Each wall is flat, endless, passes through zero and stands at right angles to its row. A trip goes straight from one point to another. Which walls does it cross, in order?

Walls:
(1): [-10 -30]
(2): [-49  10]
(3): [ -8 -23]
(4): [-18 -25]
(5): [  7 -49]
(6): [-14 -29]
(7): [12 12]
Trips:
[ 1 38] to [32  7] => 2
[12  7] to [ 9 50] => 2
[ 6 16] to [-26  37] => 2
[  4 -42] to [ 23 -29] => none

Walls:
(1): [ 12   0   6  18 -13 -16 -28 -26 -21]
(2): [  5  21 -35  58 -43 -25  27  19 -12]
(3): [-22 -19  25   0  13   0  13  12  47]
(4): [  9  27  -7   5 -14  14  13   4  34]
(5): [  9   0 -30  16  13  19  28   0 -14]
Trips:
[ 60  -1  34   1 -10 -22  11 -15  -4] to [16 -5 13  4  6 -5 10  0 37] => 2, 3, 1
[ 22  41   6 -17   9  16 -38  22  -5] to [ 12  -2 -24  19  26   5  -1  34  15] => 1, 5, 2, 3
[ 11 -12   8   1  12  -1 -38   2  -5] to [ 36  -1 -57  28 -41   7  19  19 -21] => 2, 5, 4
[  8 -33 -15  -6  -5 -18   8 -14 -43] to [ 22 -32 -27  -7  26  -1 -14 -18 -13] => 2
[  3   6  -2 -17 -28   4  21  43  22] to [-16   6 -17  33 -12  13  -3  41   8] => 5

Walls:
(1): [  0  19  -4  16  -5 -13 -32  12  35   7  22  -6   7  33 -59  13  60  53
  -9 -21]
(2): [-13   3  10  24   3  16 -21 -38 -21  27 -14   6  17 -20  -2  26  -4   1
 -20  23]
(3): [ 10  37  32   1 -27  21  16  25  57  -8  37 -25  22 -22   9   0  35  32
  25   4]
(4): [ 15 -16  26  19  22  21   0  27 -12 -25  10 -25  14 -46 -14   1 -32 -53
  -7  22]
(5): [  8  15  -5  21 -10  12   1  17 -17   8 -22  12  57 -13 -23   9 -48 -19
  10  10]
(6): [ 13 -16  -3 -37 -36 -10  -9  12  18  12 -39  13   7  35  11 -17   8 -15
 -31   9]
(7): [-25   5 -11  -8  18  -3 -11 -24 -10 -13 -18  23 -23  51  18 -17 -26  12
  30 -27]
Trips:
[ -9  -7   2 -18  -6  38  16 -14  18 -28   9  13  -7  30  37   5 -29  19
 -10  -6] to [ 16 -18  12   8  14  -5  40 -15   9   0 -40  39  20 -10   2 -30 -29  34
  10   9] => 3, 5, 2
[ -9   3 -13  10  -7   9 -32 -13  60  14  -5 -33 -17  46 -38  -3  19  21
  -6  19] to [-13   9  29  -4  14  20  -6  49  11 -31  17  20   3  20 -14  -6   9   9
  11  -5] => 6, 4
[ -3  23  -9 -42 -11  -9  10  40  28  -9   2  20  -4 -57  -5  14 -15  38
  -6  -3] to [  3  20  23  37  11 -19   1   1   9  -1 -12 -50  -9  41  -9 -29  41  17
 -25 -30] => 5, 6, 7
[ 10  -2 -17 -19  12  30   9   1  14   0 -38 -13   3 -19 -25  -5   5  41
  34 -14] to [  6   9 -18  10  -2  -6 -41  59  26   3 -10  17   6   5  -1  -9  14   5
  21  28] => 6, 7
